Rows are points. A path goes straight from each point to the next, and from the last back to the first. The post is the endless flat space through its rows: a point in 2 columns, a line in 3, a plane in 4, and so on, so that a path can go around it. How many times does the path go around the post? Going back the other way cancels.

Post:
[[-3.0  4.5 -1.5]
 [ 3.0 -2.3 -2.0]]
Path, 26 rows:
[[-9.3  5.5 -1.1]
 [ 0.9  0.6  3.7]
 [ 7.4 -2.2 -0.3]
 [ 1.0  4.6 -5.3]
 [-1.5 -3.4 -4.7]
 [-4.6 -4.6  3.1]
 [ 0.7  5.3  5.4]
 [ 1.7  3.4  0.0]
 [-3.4  2.0  3.7]
 [-5.5 -0.2 -1.7]
 [-4.9  3.4 -7.8]
 [-5.9  1.6 -2.0]
 [-3.9  1.2  3.2]
 [-3.3  8.1  0.5]
 [ 1.1  3.9 -3.4]
 [-3.0  1.4 -5.4]
 [ 3.8 -0.1 -6.9]
 [ 3.7  8.6 -0.7]
 [-0.8 -1.9  3.7]
 [-6.4 -1.1  0.0]
 [ 3.3 -7.4 -9.5]
 [ 3.8  5.3 -5.5]
 [ 0.6  4.5  4.4]
 [-3.4  0.8  1.8]
 [-4.5 -4.2 -4.2]
 [ 0.8 -1.0 -9.8]]
Times around: 0

Post:
[[ 0.1 -0.4  3.0  1.4  4.0  4.3  7.0  4.3]
 [-2.3 -1.0  2.8 -1.9 -1.4 -1.8  1.4 -3.1]
 [ 2.6  6.8  1.3  3.9  4.5 -2.3  1.1  2.6]
 [-4.0 -2.0  2.2 -1.8 -0.3 -3.0  1.6  3.4]
 [-0.2  6.2 -6.4  2.0 -0.9 -0.5  0.9 -0.8]
 [-5.7  2.9 -5.2 -8.2  3.0  1.0  3.0 -0.3]
 [ 0.8 -5.9 -0.9 -4.2  1.7 -0.7  0.9 -6.2]]
Path (27 x 8):
[[  3.3   4.2  -1.5  -7.2   8.6  -4.6   5.3  -2.4]
 [  1.4  10.3  -5.5   2.3  -4.7   5.3   8.1  -1.4]
 [  0.7   9.5   0.6  -2.4  -3.7   4.2   0.2  -2.8]
 [ -2.9   9.9   2.9   1.3   3.8   0.8  -2.2   3.6]
 [  1.1   6.0  -5.4   6.6   3.9   1.0   1.3  -1.3]
 [ -3.2  -5.3  -0.7  -0.3  -4.8   0.5   5.4  -3.4]
 [ -1.0   4.6   0.0   2.1   2.3   2.8  10.9   2.5]
 [ -5.1  -4.3   0.6  -5.2  -1.2  -5.0   0.6  -3.5]
 [  0.3   1.4  -2.7   0.0   0.7  -7.0   5.3   5.6]
 [  2.7   2.1   0.7 -11.1   2.6  -2.7  -1.3  -6.5]
 [ -1.3  -0.8   5.4  -4.7  -0.1   2.3  -2.1   0.4]
 [  5.1   5.6   1.5   1.3   8.3  -3.2  -3.2   0.4]
 [ -2.5  -5.1  -4.6   0.5   2.6  -2.2  -2.0  -0.8]
 [  0.7  -1.5   2.3   3.3   7.0  -5.5   4.0   0.8]
 [  0.8  -4.1   1.4  -2.6   1.4   1.6   7.6   0.2]
 [  3.5   0.4  -4.9  -7.2  -1.3   1.3   1.4  -4.8]
 [ -3.1   2.9  -0.3  -0.7   0.5   5.8   3.9   2.9]
 [  2.6  -9.3   7.9  -5.5  10.4   7.2   5.7 -10.6]
 [ -0.2  -0.9   3.8  -0.3   6.2  -2.4   4.2  -3.5]
 [ -0.5  -3.1   1.2  -2.4   8.2   4.3   9.2  -1.6]
 [ -2.8   0.9   1.5   6.4   2.3  -3.4  -3.3   3.5]
 [ -4.3   3.0  -4.7   1.4   3.8  -4.7   1.6   2.5]
 [ -6.7   3.3   0.2  -5.7  -4.7   0.9   6.8  -4.7]
 [ -2.6   0.0   3.0  -5.0  -1.2  -1.9   2.1  -1.9]
 [  1.2   5.3   0.1   0.4   6.2  -3.7  -7.1   4.6]
 [ -1.2  -9.3   1.1  -1.5   2.8   5.5   2.9  -3.7]
 [-10.9   7.3  -4.0 -11.7   2.1  -3.2   3.7  -4.1]]
Times around: 4

Post:
[[-0.1 -2.7  2.7  1.7 -1.0 -2.2  3.8 -0.8  8.4  0.4 -4.5  2.0]
 [-1.0  0.9 -0.3 -0.3  5.7 -5.1  3.7 -5.8 -1.7  2.5  4.7 -1.7]
 [-2.6  7.5  2.4 -1.0 -3.9  6.1 -7.9  1.4 -2.0 -1.4  4.8 -5.0]
 [ 1.9  2.1 -3.7  6.4  2.5 -1.3  3.9  0.4  7.3  3.4  4.3 -1.2]
 [ 2.9 -2.7  1.6  9.8 -7.1 -0.5 -0.8  8.2  3.3 -7.9  0.1  1.1]
 [ 0.0  2.0 -0.5 -0.9  2.4  3.2 -1.4  5.4 -2.0 -5.2 -2.1  1.3]
 [-6.2 -6.0 -0.1  1.4  3.6 -0.6  3.9 -1.7  2.3  2.5 -8.0  2.2]
 [ 1.9 -0.2 -5.0 -3.0 -4.3  4.2  1.7 -6.0 -1.6 -9.3  3.4 -4.2]
 [ 4.5 -1.2 -0.9  2.1  1.7 -3.3 -1.7 -1.5 -6.6 -3.2 -3.6 -0.7]
 [-2.3 -0.4 -2.6  0.8  8.8 -4.5  4.0 -2.5  0.8 -3.3 -4.1 -4.9]
 [-0.8  3.5 -5.5  1.3  1.6 -3.4 -2.8  3.7  2.4  0.9  5.2 -3.0]]
Path (25 x 12):
[[ -1.5  -5.4   5.0   5.2  -1.7   5.2   2.0   3.8   2.2   2.5   4.0   3.3]
 [  2.8   2.5  -3.5   6.9  -0.4  -1.1   5.2   1.7   6.1  -9.0   0.0 -10.2]
 [ -3.4   3.2   0.0   5.7   4.8  -2.4   1.2   1.7  -6.7   3.4  -3.5   2.3]
 [  2.6   1.0   0.0  -2.4  -8.6   1.7   0.7  -2.8   7.7  -1.9   2.5   7.3]
 [  5.5   0.3   0.6   0.8   8.3  -0.2   5.9  -4.7   3.3  -3.8  -0.2  -2.6]
 [  5.3   1.1  -1.8  -5.2   3.6   2.1   4.9  -8.4  -4.4  -4.0   2.8  -2.1]
 [ -2.3   3.2   0.5   3.3  -1.9   7.5   4.4  -3.9  -4.4   2.0  -3.7  -0.4]
 [ -3.7   1.7  -6.9  -6.3   0.4   4.2   6.3  -8.5  -0.3   1.8   3.2   3.1]
 [ -6.0   1.0   2.5   3.8   0.4   0.0   0.7  -1.6  -5.3   1.8   3.3   6.3]
 [  8.7   0.2  -5.6   7.9  -1.0   2.3   1.0  10.7  -0.1  -5.6  -3.7   6.0]
 [ -4.3  -3.0   0.2  -3.6  -0.7   0.2   4.9  -1.0  -7.6  -0.4   8.1   0.7]
 [  4.5  -0.5  -8.5  -1.0   3.2   8.0   3.0   7.1   9.3  -3.6   3.6  -1.6]
 [  2.1  -0.6  -0.6   5.2   4.0  -3.9  -0.2  -3.3  -1.7  -3.1   0.3  -2.8]
 [ -5.8   6.3   5.0   9.2  -4.9   6.1  -6.2   1.6   7.7   1.6   2.7  -7.3]
 [ -2.3  -5.4   1.8   5.4  -4.5   5.2  -2.0   0.6   5.1  -1.9   1.1  -3.6]
 [  0.4   2.4  -5.4   2.5   3.1  -1.2  -2.5   6.5  -2.5  -2.8   6.0  -5.4]
 [  1.6   2.0  -7.6  10.7  -2.4   4.9   5.0  -0.3   4.8   3.1   4.5  -1.9]
 [  0.8  -4.4  -7.6   5.0  -6.5   1.4  -0.1   4.3  -0.3  -4.4   0.0  -1.9]
 [  2.2  -1.3   1.9   6.6   5.1  -3.9   0.8   2.9  -4.5  -3.2   1.3  -1.3]
 [ -6.7  -8.3  -5.0   6.8  -1.3  -6.7   1.0  -0.3   7.5  -7.6   3.0  -4.3]
 [ -2.5  -1.0   1.5   9.0   0.1  -4.0   4.0   0.7   5.2   3.9  -1.6   4.5]
 [  1.7   2.3  -0.1   1.4  -8.3   5.4   0.8   4.3   2.6  -3.7  -3.9   3.9]
 [ -1.0  -3.4   1.6   3.0   6.8  -5.6   6.6   0.0  -3.8  10.1   5.4   2.5]
 [  1.8  -6.4  -6.7   3.9   3.6  -4.7   3.8  -2.6   2.6  -8.2   0.8  -7.3]
 [ -2.7   0.9   1.9  -2.8   6.6  -0.9  -0.9  -1.5   2.2  -1.5   5.4   0.2]]
Times around: 0

Post:
[[  0.8   5.7  -0.6   5.6  -6.2   2.8  -1.8   7.1   3.0   5.4   0.4  -1.2
    1.4   2.1   0.1   0.0  -3.1  -1.1]
 [ -0.4   5.5   1.7  -2.1  -2.1   1.8   4.5  -1.8   1.5  -0.3  -3.4   6.6
    0.7  -3.6   0.0   0.1   0.2  -2.2]
 [  2.8   1.5   3.0  -0.4  -2.2  -2.5   2.9  -0.6   1.4  -2.6  -0.5  -6.5
   -3.2   1.6  -8.9  -4.0   0.5  -1.8]
 [  0.6   2.6  -1.3  -1.6  -3.5  -4.3   1.4  -4.1   0.0   5.7  -2.7   1.2
  -10.9  -3.7  -4.7  -3.4  -4.5  -1.9]
 [  1.5  -1.6  -2.8  -0.9   0.5  -1.4   1.7 -10.2  -7.2  -1.7   1.6  -0.2
    1.3  -4.7  -0.2   0.0   0.2   5.0]
 [ -2.8  -4.9  -2.7  -4.5   2.1  -0.6  -0.1  -8.1  -1.9  -1.1  -5.9   1.1
    3.5   1.7  -2.9  -3.2   0.5  -1.3]
 [ -0.6   3.7  -3.0   0.5  -1.5   0.7  -1.2   1.6   6.3   0.6  -3.9   1.7
    2.2   8.3   4.2  -4.6   3.4   4.5]
 [  1.2   2.2   0.9   2.2   2.4  -0.5  -9.3   0.3  -4.1  -1.7   3.0   7.4
    2.3  -1.8  -1.7  -2.9   3.3  -3.2]
 [ -2.9   3.5  -0.7  -6.8  -2.1  -2.8   1.8  -1.0  -3.9   4.8  -2.2  -7.2
   -6.4  -6.0  -4.5   1.8  -4.3  -2.3]
 [  3.3   1.6  -6.2   1.5  -5.2  -3.6   0.2  -0.1  -5.3   1.0   3.5   1.6
   -3.9   0.6  -0.2   8.0   4.9   2.3]
 [  2.1  -3.4  -1.8  -4.5  -1.1   3.2   0.1   2.7  -4.3  -0.2   1.1   1.3
   -2.9  -5.6  -0.9  -3.1   1.8  -2.1]
 [  2.0  -0.1  -0.6  -0.9   0.3   0.7  -2.9  -1.3   9.6  -2.1  -2.8   2.7
   -4.3   5.1  -4.4   3.1   3.0  -0.4]
 [ -3.4   1.3   1.1  -0.4  -2.1   3.7   1.7  -4.0  -1.3   2.5  -7.1   2.2
    4.0  -3.2   1.0  -2.6   4.1   6.9]
 [  8.3   4.2   3.1  -0.4  -3.7   1.6  -2.8  -4.4  -3.3   5.0  -0.4   4.8
    3.3  -5.1   1.7  -4.5   5.9   0.5]
 [ -4.8  -1.8  -7.9  -6.2   3.7  -3.6  -1.8   2.3   1.8  -0.5  -6.7  -0.5
    5.0  -5.8  -2.5   1.8  -1.8  -2.5]
 [ -4.7  -5.2  -7.7  -1.8   1.9  -1.9   2.2  -6.2  -0.9  -1.0   1.2  -4.3
    5.6  -4.4   2.5   0.9   6.6  -1.2]
 [ -0.4   0.3   2.3  -0.4   0.0   0.1   2.3   4.8  -0.6   3.9  -3.9   4.2
   -5.1  -2.0   3.4   0.1  -1.5  -2.3]]
Path, 29 rows:
[[  0.1   3.1   0.1  -0.7   4.6   5.5   1.3   0.6   2.5  -8.5  15.6  -1.0
    2.5   6.2   5.0  -3.1  -0.4   2.6]
 [ -2.8   5.4   0.6   0.7  -1.3   3.9  -0.5  -2.1  -0.9   3.9  -1.9   3.2
    7.4  -2.3  -3.3  -7.2   1.1  -1.1]
 [  0.7   4.3  -7.5   1.6   2.2  -2.2  -3.9  -9.8   3.7  -4.8   5.8  10.9
   -3.5   4.2  -3.0  -0.6  10.6  -3.3]
 [  2.9   5.3   5.3   3.9  -1.5   5.3  -3.3   5.3   3.6   3.7   3.7   2.6
    3.3   6.1  -0.9  -5.7  -3.9   4.5]
 [ -3.2   1.2   1.1   4.3   0.3   0.0  -0.4  -5.8   6.3  -2.3  12.4   2.9
   -8.8   3.2   1.1   1.7   2.7  -1.9]
 [ -3.5  -3.3  -3.1  -5.3  -0.6  -7.0  -1.4   7.5  -0.6   0.1  -5.0  -0.5
   -9.4  -4.2  -6.0   9.4   1.8  -6.6]
 [  1.2  12.3   3.7   1.3  -7.7   0.9   5.8 -11.4  -2.2   5.6  -0.3  -4.7
   -1.2  -5.6   5.2   2.3   3.8   3.4]
 [ -1.0   0.4  -8.8  -6.6  -1.7   0.6  -0.7  -0.9   1.5   4.1  -6.0  -1.2
   -0.9  -2.0  -5.5  -0.4   0.3  -3.9]
 [  2.5   0.0  -0.3  -1.1   0.6   1.6   6.2  -3.0  -1.5  -2.7   4.1  -1.7
    3.1  -2.0   5.8  -0.7  10.0   1.7]
 [ -6.4  -2.5   1.1  -0.3   5.2  -0.3  -0.2  -4.0  -9.3   0.3  -2.7  -4.7
    0.2   1.9   2.5  -9.8  -1.6  -1.5]
 [ -0.6  -2.8  -3.6  -1.6  -1.3  -0.6  -4.7  -5.6  -7.7   0.6  -5.4   0.7
    1.2  -6.0  -2.4   1.3  -0.4   0.4]
 [  1.2  -4.1   3.6  -4.6  -3.2  -0.5   3.8   0.6  -1.7  -1.8   1.8   0.0
   -4.0  -0.6  -0.7   3.8  -1.4  -7.1]
 [ -6.1   1.9  -0.4  -8.6  -6.4  -1.6   8.9 -10.1   3.1   3.9  -1.3  -4.2
    3.7  -3.1  -5.2   4.7   7.9  -5.6]
 [ -4.9   4.9 -10.4  -6.4   1.1  -4.9   1.3   4.6   0.5   1.3  -2.1  -1.3
   -2.1  -4.0  -8.2   1.6  -2.4   3.0]
 [  0.0  -3.0  -7.7  -2.8   3.2  -1.5  -2.9 -11.2  -8.0   1.7  -2.3   2.0
    5.5   0.6  -0.9  -2.5   0.8  -5.3]
 [  1.0   2.5  -7.8  -9.1   1.9  -3.9  -3.7   0.3  -7.3   2.6  -6.6  -1.6
    2.4  -8.1  -3.5  -5.1  -8.0  -6.5]
 [ -6.3   0.0  -5.8   4.2   0.3  -1.7   1.7  -6.1   2.7   5.9  -3.2  -0.7
   -6.3  -8.3  -5.8   3.6  -3.4  -1.9]
 [ -3.6   3.9  -5.5  -2.2  -5.1   3.6   1.1   1.8  -4.0   3.0   1.0   4.1
    2.1  -3.8   1.9   2.1   3.7   1.9]
 [ -3.2   0.0   0.1  -4.8  -2.8   0.0  -2.8   2.9  -2.5   8.0  -7.3  -3.9
    7.3  -2.5  -1.3  -5.9  -4.6  -2.8]
 [ -6.8   6.0   1.2  -1.5  -6.1  -1.1  -1.6  -0.9  -4.2   1.7  -7.3   2.2
   -3.3  -6.4  -8.9  10.4   0.5   5.2]
 [ -1.1  -0.8  -4.7  -2.3  -5.7  -5.5  -2.4  -5.1   6.1   5.2  -2.2  -1.9
   -4.4  -7.6  -2.7  -6.3   4.3   3.7]
 [ -1.0   0.2   1.4  -1.7  -4.5   9.8   1.0   1.3  -8.6   1.7  -3.1   2.1
    3.3  -3.7   4.8   4.1  -7.6  -0.8]
 [  0.4   7.6   0.8   1.2  -7.4   6.8  -1.0  -1.6   3.7   7.3 -10.6   2.3
    6.7   6.3  -2.5   3.1   0.3  -1.6]
 [ -9.8   0.1  -4.6   2.3   1.9  -2.5   2.1   0.6   6.1   5.1  -9.2  -2.2
   -3.6   3.5  -3.3   0.0  -4.6   2.4]
 [ -5.9  -5.3   2.0  -2.1   4.4  -0.8  -1.9  -1.1  -6.7   1.6  -6.7   1.4
   -0.8  -2.1  -4.8  -0.3  -0.3   5.0]
 [  0.6  -2.0  -2.7  -1.1   1.9  -3.3  -0.1  11.2   5.3   0.7   4.1  -4.3
  -10.6   1.6  -5.5  -5.8  -6.9  -4.1]
 [  6.8   3.0  -1.5   6.4  -2.1  -0.8  -2.0  -3.9   3.3   0.3   2.5   5.6
    2.2   2.8  -4.2   2.4   4.6   2.4]
 [ -6.9  -0.6   6.9  -5.4  -1.0   2.6   6.4   9.0  -6.0  -0.1   0.4 -10.2
   -0.1   0.1  -5.5   1.6  -2.8  -0.9]
 [  1.7   4.7  10.1  -0.8  -9.7   7.5  -1.7   8.7  -2.9   0.9  -1.9   2.3
   -5.1   3.7  -4.1   7.8   3.4   4.4]]
Times around: 1
